Each row of a before or after table is a point. The points were changed in one or more steps. Then noise was added and the rows were shuffled. The steps act on columns, c1 being the first. What was done? A step turns or swaps two columns, mirrors them in a line or flattens them onto one, adds a multiple of one to another, or multiplies or shifts one. Angles are multiples of 10 degrees, from the lower column toward the higher: turns from -170 to 170, lines from 10 to 170 but not 90. Use the fewest steps. Two steps may share a column if one is a turn and the other turns, adds or multiplies; they go together, in the order done. Otherwise the lowest column goes first.

Before (10 x 2)
[[-33 -24]
 [-32 -12]
 [-30 -30]
 [-25  60]
 [ 40  -5]
 [-34  -9]
 [  2  -1]
 [ 10 -20]
 [-37 -18]
 [ 35  -8]]
After (10 x 2)
[[-29  20]
 [ -9 -21]
 [ 16 -32]
 [-30  17]
 [-42   5]
 [ 30  58]
 [ 22 -34]
 [  1  -1]
 [-38  15]
 [-40  10]]
Steps: turn c1 and c2 by -50 degrees

Before (8 x 3)
[[-12   3  28]
 [  3  -6  16]
 [ 11 -47   5]
 [-15 -34  35]
 [ 35   2   1]
 [ 24  60   1]
 [  6  -2  -3]
 [ 40  14  28]]
After (8 x 3)
[[ 47  17  12]
 [ 32   1 -13]
 [ -3  -1  29]
 [ 11 -47   2]
 [ 22  60  -4]
 [  4   0  -6]
 [  5  -6  14]
 [ -3 -34  39]]
Steps: turn c1 and c3 by -20 degrees

Before (12 x 6)
[[ -8 -18  -5  -2 -40 -35]
 [ -7  -4 -26 -10 -60  37]
 [-28  15  22  -8 -19 -36]
 [-11  22  24  -7 -20  -6]
 [ 14  10  18  -8  -5  21]
 [ 25  45 -11   6  -1   8]
 [-13  24   0  -6  -9 -37]
 [ 34   8  -3 -29  -8  25]
 [-14  -3  26   0  -1  37]
 [  2 -20  -4  -4   1  37]
 [ 11  20  13  11 -15  18]
 [ 20  54  30  18 -12 -60]]
After (12 x 6)
[[ 12  10 -18   2   9   7]
 [ -8 -18   4   4 -40 -33]
 [-14  25  -2   5 -22 -20]
 [-30  16 -23   1 -29 -23]
 [ 21  54 -22 -28 -37 -29]
 [-16  -3 -25 -10  20  16]
 [ 26  46  12  -2   4   2]
 [ 33   9  -8  27   7   6]
 [  9  21  -8 -14  -2   0]
 [  2 -20   2   4  19  15]
 [ -8  -4  21  19 -17 -15]
 [-12  23 -24  -2 -15 -12]]
Steps: turn c3 and c4 by -160 degrees; flatten c5 and c6 onto the line at 40 degrees

Before (14 x 8)
[[ 10 -13  -9 -16   6   7   7  11]
 [  5  23  -4  38  20 -20   6  13]
 [  8  -1 -15  10   4  -8   1  -4]
 [  2 -16 -11 -10   3   1  26  11]
 [ 15 -11 -13  23   0   3  23  31]
 [ 15  -4   0  39  16   9  -1  23]
 [-44  -2  60  35  10   4   6   0]
 [ 20 -20   3   7  11  -2   2  -4]
 [ -9 -19  -7  32  13  -3   0  24]
 [  2  19 -17  -1  -5  -8  -4  22]
 [  7 -22 -21  39   4  -3  20   7]
 [ 19 -21 -20  -8  29   4   4  27]
 [ 19 -11  -7  34   0 -42   5  28]
 [-11 -20  28  19   3   3  -3  18]]
After (14 x 8)
[[-10 -19 -46  21  13  -2   0  32]
 [ 18 -11 -47  22   2 -42   5  38]
 [  1 -16 -52 -13   4   1  26   8]
 [  8  -1 -56  11   4  -9  -1   0]
 [  4  23 -44  32  21 -20   6  25]
 [ 14 -10 -53  11   0   3  23  36]
 [  2  19 -57  -9  -5  -8  -3  20]
 [-43  -1  20  32  10   5   6  11]
 [ 10 -13 -49 -20   6   7   6   4]
 [ 16  -4 -41  29  15  10  -1  35]
 [ 20 -21 -60 -16  29   4   3  23]
 [-11 -19 -11  12   3   2  -3  25]
 [  7 -23 -61  35   4  -3  21  20]
 [ 20 -19 -36   8  12  -2   3   0]]
Steps: shift c3 by -40; turn c4 and c8 by 20 degrees

Before (12 x 9)
[[ 32 -24  11  -1  -9  27   8  18   7]
 [ 19   5 -21 -16 -15  15  16   4 -27]
 [ 20  20   6  22 -18  19  14  -6   8]
 [-14  -8   3   7 -40  24  17 -22   7]
 [ 14 -18   8  12 -11  -1  20   7  -4]
 [ 14  -8 -11  -3 -10  29   6 -16  -9]
 [ -8   3 -32  -8  40 -10   5   5  35]
 [-36  14 -22   1  56   3  15  25  23]
 [  4   1  -6 -25  -2  31  14  -7  -8]
 [-11   7 -13   8  30  11  35 -22   7]
 [-30  13  38 -27   7  -9  11 -33  -1]
 [-42   6  14 -20  37  -4 -19 -27 -17]]
After (12 x 9)
[[ 18  22   5 -28  18  20  14 -32  11]
 [-40   7  12 -40 -33  -4 -20   5 -26]
 [-10   5 -13 -28  -8  11  35 -17 -30]
 [ -8   2 -31  -1  12 -10   6   5 -51]
 [-13  -6   3  -9  25  22  20  -8  30]
 [-36  14 -26   6  -7   3  12   1 -58]
 [ 33 -24  13  51  13  28   9  19   3]
 [-28  14  37 -61  -4  -9  12   7  -8]
 [ 17   4 -18  -8 -16  15  18  15  27]
 [ 13  -8 -11  -5  -2  27   6   3  15]
 [ 14 -16   7  37   2  -5  19   1  10]
 [  5   2  -6 -20  -8  31  16  18   3]]
Steps: add -1.5 times c2 to c8; turn c4 and c8 by -70 degrees; turn c5 and c9 by -120 degrees
